Each row of a before or after table is a point. The points were changed in one or more steps. Then noise was added and the rows were shuffled. The steps act on columns, c1 being the first. Name the steps. A step turns or swaps two columns, mirrors them in a line or flattens them onto one, adds a multiple of one to another, or multiplies or shifts one. Angles are multiples of 10 degrees, from the lower column toward the higher: turns from -170 to 170, lines from 10 to 170 but not 90. Use the fewest steps. Two steps may share a column if one is a turn and the other turns, adds or multiplies; they go together, in the order done. Otherwise the lowest column goes first.
In the rows, 128 means zero.

Before (8 x 3):
[[152 142 114]
 [163 169 116]
 [143 114 141]
 [149 131 128]
 [165 102  98]
 [ 77  91 184]
 [163 129 181]
 [122 103 150]]
After:
[[239 146 181]
 [185  72 184]
 [118 184 118]
 [149 138 129]
 [167 122 143]
 [130 124  96]
 [167 102 145]
 [125 150 112]]
Steps: turn c1 and c2 by 30 degrees; add 1.5 times c3 to c1

Before (10 x 4):
[[129 119 121 140]
 [ 98 157 118  98]
 [125 139 109  90]
 [126  97  94 140]
 [106 174 106 112]
 [ 85 153 126 107]
 [121 153 119 111]
 [145 100 119 138]
 [128 113 124 144]
 [128  88 128 151]]
After (10 x 4):
[[153 118  99  75]
 [141 123  71  16]
 [ 97 133 103 158]
 [176 146 122  64]
 [ 99 157 129 195]
 [171 135  96  36]
 [119 132 106 164]
 [118 136 114 177]
 [179 114  62  80]
 [106 149  28 164]]
Steps: turn c1 and c2 by -130 degrees; multiply c3 by 3; multiply c4 by 3

Before:
[[ 44 101 167  80 109 121 125 224]
 [170  98 122 232 149 137 153 133]
 [135  96 127  83 117 106 103 110]
 [169 166 116 137 149 158 118 138]
 [125  94 140 144 154 137 128 193]
 [170 168 128  70 151 109 123 106]
 [170 114 168 106 158 137 155 104]
 [136 195 119  72 159 114 105 160]
 [ 51 107 145  90  95 140 126 103]
 [151 142 186 155 117 126 135 152]
 [146 104 132 104 106 190  99 189]
 [129 105 112  98  66 159 163 117]]
After:
[[ 43 107 142 102 159 139 130  90]
 [179 165 122 140 106 159 128 137]
 [125  95 136 111 133 118  97  83]
 [122 104 172 119 144 145 171  98]
 [139 103 141 188 142 197 122 105]
 [162  98 117 132 112 127 156 233]
 [166 115  95 105 146 129 159 103]
 [156 144 115 151 182 122 134 156]
 [182 167 115 107 117 115 117  71]
 [157 195 111 162 105 124 102  70]
 [ 36 101 127 222 170 122 123  80]
 [115  95 107 192 126 136 129 145]]
Steps: add 0.3 times c2 to c1; turn c3 and c5 by 120 degrees; multiply c3 by 0.7; swap c4 and c8; turn c6 and c7 by 20 degrees

Before:
[[129 175 133 119 177 104 117  97 101]
 [131 117 115 164   7 109 136  76 131]
 [228 114 120  97 123 105 115 144 112]
 [126 142 236 138 166 108 129 141  96]
 [153 128 232 136 169 123 183 107 100]
 [183 163 118 114 140 113 116 117  75]
 [122 134 125 117 174 129 192  92 133]
 [136 115 186 180 131 157 123  89 112]
 [192 167 111  94 147 150 136 110 120]
 [127 117 116  99 166 120 151  87 134]
 [130 130 128 109 159 112 140  97  71]
 [120 142 115 145  60 138 133  85  47]
 [153 114 199 142 118 125 124 185 131]
 [134 118 194 117 105 159 129  83 130]]
After, 14 rows:
[[175 169 117 107 147 141 109 109  79]
 [200 113 124 113 114 108 155 137  54]
 [152 102 201 137 116 125 135 177 112]
 [111 170 141 121 173 112 157  91 104]
 [126 108 230 132 169 183 142 108  96]
 [135 118 111 156   8 132 145  75 129]
 [ 73 144 116 143  61 131 121  85  71]
 [123 104 182 164 138 124  97  80 107]
 [128 124 117 106 164 151 138  83 138]
 [126 132 125 125 172 191 134  95 137]
 [133 104 197 122 104 127 106  79 129]
 [109 115 237 136 160 125 146 140 104]
 [140 163 122 115 131 115 141 122  50]
 [ 90 127 125 116 160 140 153  92  79]]
Steps: turn c1 and c9 by -40 degrees; turn c2 and c3 by 10 degrees; multiply c4 by 0.7; turn c6 and c7 by -80 degrees

Before:
[[ 84 145 141 100 172 190 111 161 140 158 102]
 [152  78  79 136 160 206  90 131  95 148 149]
 [136 120  73 111 161  99 137  44 165 125  93]
 [118 123  92 108 157 120 166 121 144 150 148]
 [127  96 121 140 108 151 121 137  64 132 158]
 [ 96 124 129 158 149 117 141  99 160 153 198]
 [ 40  88 110 154  72 130 137 105 141 103 126]
 [104 142  91 142  61 161 116 135 101 106 122]
 [ 87  72 120 106 100 165 146  85 150 172  95]
 [ 97 150  70 202 157 141  83 138 153 135  72]]
After (10 x 11):
[[ 87 137 136  94 147 118 165 123 125 108 203]
 [132 174 150 140 138 190 136 175 145  84 126]
 [117  85  67 124  77 161  99 148 126 158 131]
 [115 162  36  50 124 138 136 151 188 144  79]
 [120 149  66 147 147 122 160 136  98 102 141]
 [142 123  38 116 184 204  83 119 148 110 177]
 [ 78  62 107 136 152 159 158 121 114  77 103]
 [ 61  59  99 109 130 132 144 159 126 158 129]
 [ 66 150  41 135 155  95 163  61 136 126  76]
 [130  94 120 117 134 151  66 140 111 129 166]]
Steps: multiply c1 by 0.7; turn c1 and c8 by -50 degrees; turn c2 and c5 by -50 degrees; multiply c3 by 1.6; turn c4 and c10 by 160 degrees; add 0.3 times c6 to c11; turn c7 and c9 by -70 degrees

Before, 11 rows:
[[108 106 169 134 148  40  55 142 151 116 152 169 150 141]
 [ 93 128 113 177 169 158  56  97 144 120 160 159 168 111]
 [ 93  97 126 110 123 150 138 114 144 178 179 152  99 113]
 [ 91 108 120 210 156 153 165  98 114 131 105 160 138 149]
 [129 120 103 141 158  85 179 138 127  84 151 177 106 145]
 [116 113 159 107 135  93 174 110 162  95 159  85 140 151]
 [127 123 164 106 178 159   7 139 135 112 163 152 101 130]
 [110 104  52 105 181 153 178 138  94 170 151 122 115 120]
 [122 104 166 105 159 141 161 130 120 148 169 162 156 151]
 [ 92 118 166 128 152 110 145 118  67  81 172 112 164 150]
 [158 108 163 134 155 147 132 101  97 112 127 167 124 104]]
After (11 x 14):
[[144 120 130 209 156 121  89  99 115 116 171 113 137 119]
 [115 212  94 106 178 130 217 140 135 145 126  75  98 100]
 [119 125  92 106 157 111  82 131 121 132 116  78 156 121]
 [141 145 125 109 123 124  85 113 143 166 110  72  98  83]
 [135 102 153 140 158  63 100 140 129  71 111 114 105 116]
 [146 174 139 176 170 124 181  99 144 138 130  74 168  82]
 [122 190  87 135 149  40 170 141 150 132  82 145 151 110]
 [127 125  88 129 152 129 127 118  66  77  80 118 165 120]
 [161 115 196 105 181 148  65 138  94 150 120 101 115  90]
 [122 111  97 106 134 138  96 108 161  81  70 151 140 121]
 [106 141 100 136 154 111 119 101  99 108 152  98 125  75]]
Steps: multiply c1 by 0.4; turn c1 and c3 by 160 degrees; turn c2 and c7 by 140 degrees; turn c7 and c10 by 20 degrees; turn c6 and c12 by 50 degrees; turn c11 and c12 by -140 degrees; shift c14 by -30

Before:
[[ 96  41 127 111  93  92 148 137 167 138 173 126 125  99 161  93 150 157]
 [108  65 109 124 102 130 142  85 130  52 101 103 146 176 148 162  97 108]
 [183 167 137  61 153 139  78 138 143 153 164 129 219 106  92 148 211 146]
 [176 164 168  56 119 133  67 179 144 128 166 117 196  69  83 155 127 129]
 [101 130 144 141 120 162 118 107  96  65 118  72 166 128  93 207 153 179]
 [ 69  86  73 102  87 114 147  95 153 121 194 111 146 122 131 134 112 110]
 [132 124 137 155 125 188  88  39 113  80 111  74 150 139  95 156 108 138]
 [ 72 108  92 124 115 123 143 127 196 108 125  94 128 119 186 118 112  97]
 [165 142 110  84 147 188  83 176 140 129 176 170 197  73 100 144 148 139]
 [126  97  99 180  86 133 118 119 131  94 149  77 129 162 138 161 121 111]
 [ 73  84 137 114  82 127 166 141 136 160 149 134 136 120 158 118 135  84]
 [131 140 134  80  96  91 132 152 125 163 186 167 145  78 189 143 131 158]
 [108  89  86  77 100 118 122 153  99 150 151  97 142  94 166 112 131 131]]
After, 13 rows:
[[ 68  84 128 104  85 126 203  50 158 129 133 114 144 123 132 133 183 112]
 [ 76  87 130 115  80 113 227 112 135 167 157 149 137 120 134 120 120  85]
 [173 165 114  52 117 132 129 121 141 102 194 106 195  68  93 156  89 132]
 [107  87 144  76 103 119 176 118  99 175 167 114 145  87 142 114 167 136]
 [125 104 134 178  85 110 174 103 129 130 127  80 124 169 158 166 157 108]
 [131 127 130  80  96 167 193  87 125 175 178 191 146  76 154 146 123 157]
 [185 171 202  59 150 131 140  95 144 124 150 132 221 106  85 150  90 148]
 [ 74 104 125 123 113 125 206 132 197 157 123 104 128 123 185 121 166  98]
 [105  69 105 121 105 102 202 131 131  95  73  91 149 175 191 159 157 108]
 [166 161 151  84 151  76 143 113 139  97 194 164 194  72 102 143 137 134]
 [132 144  98 154 124  68 144 101 115  90  43  59 153 140 128 157 122 143]
 [ 95  30 149 111  95 133 209  94 166 157 153 141 123 101 148  92 118 155]
 [107 142 144 140 121  90 180 126  92  81 105  43 166 129 137 205 107 176]]
Steps: mirror c2 and c6 in the line at 10 degrees; turn c3 and c17 by -110 degrees; shift c7 by 60; turn c8 and c11 by 60 degrees; turn c10 and c15 by -40 degrees; turn c10 and c12 by 20 degrees

Before (11 x 20):
[[134 119  95 162 104 136 115  67  99  80 162 138 178  88 191 163 167 107
   81 125]
 [ 64 170  96 179 191 104 163  87 102 124 106  75 135 148  99 133 120  87
   72 161]
 [ 52 137 146 126 127 140 182 141 147  89 104 163 175 163 169  93 116 174
   58 116]
 [104 121  93  86 175 178  88  62  81  97  89 101 128 137 112  82 170  96
   92 119]
 [ 88 102 180  91 168  94  88 150 128 150 143 162  78 141  92 183 128 116
  146 210]
 [122 133 119 109 107 173 180 161  74 154 106 173  86 120 170 188 104  88
  142 106]
 [138 147 193 117 136 156 169 143 125 137 127 155  89  77 151 188  69 144
  143 188]
 [ 88 125 125 113 108 137 134  93 135 128 151 114 123  98 127 171  70 134
   73 185]
 [138 169 140 104 180 145  78 118 145 157 128 142 175 100 140 171  59 170
   79 156]
 [ 93  92 164  91 120 109 110 111 119 158 146  74 119 157  90  86 164  82
   71 152]
 [ 74 123 196 125 184 122  84 134  83  83  80 144 149 125 102 188  60 152
   76 169]]
After, 11 rows:
[[160 179 134 110 105 116 136  92 131 129 146 115 166  97 127 128 108 134
  129 189]
 [103  95 187 109 107  96 114  72 101 167 157 142 222  87  93 128 151 109
  127 119]
 [177  98 111 140 170  76  85  58  84 133  91 101 162 133  97 132 153  93
  123 118]
 [176 138  93 120 165 167  92 155 132 129 135 168 122 142 185 122 152 112
  140 211]
 [178 108  92 120 119 165 109 109 120 118 136  74 160 155 166 126 174  75
  136 153]
 [126 169 141 145 138 109 168 140 118 102 130 153 132  80 194 124  89 146
  128 186]
 [133 114  98  45 188 146 163  85 106 147 100  75 174 137  99 126  90  84
  127 159]
 [146 143 170 139 109 101 177 163  75  82  97 178 129 119 116 125 110  89
  130 109]
 [140 175 140 155 183 130  79 117 146  87 131 136 216 106 136 124  64 175
  119 157]
 [162 184 101  84 186 113  82 132  80 169  83 141 188 125 196 127  98 157
  130 168]
 [182 134 167  67 132  96 180 142 142 158 105 167 219 161 144 130 114 171
  131 112]]
Steps: turn c1 and c4 by 130 degrees; mirror c2 and c17 in the line at 120 degrees; swap c3 and c15; turn c6 and c10 by -150 degrees; shift c13 by 40; multiply c16 by 0; multiply c19 by 0
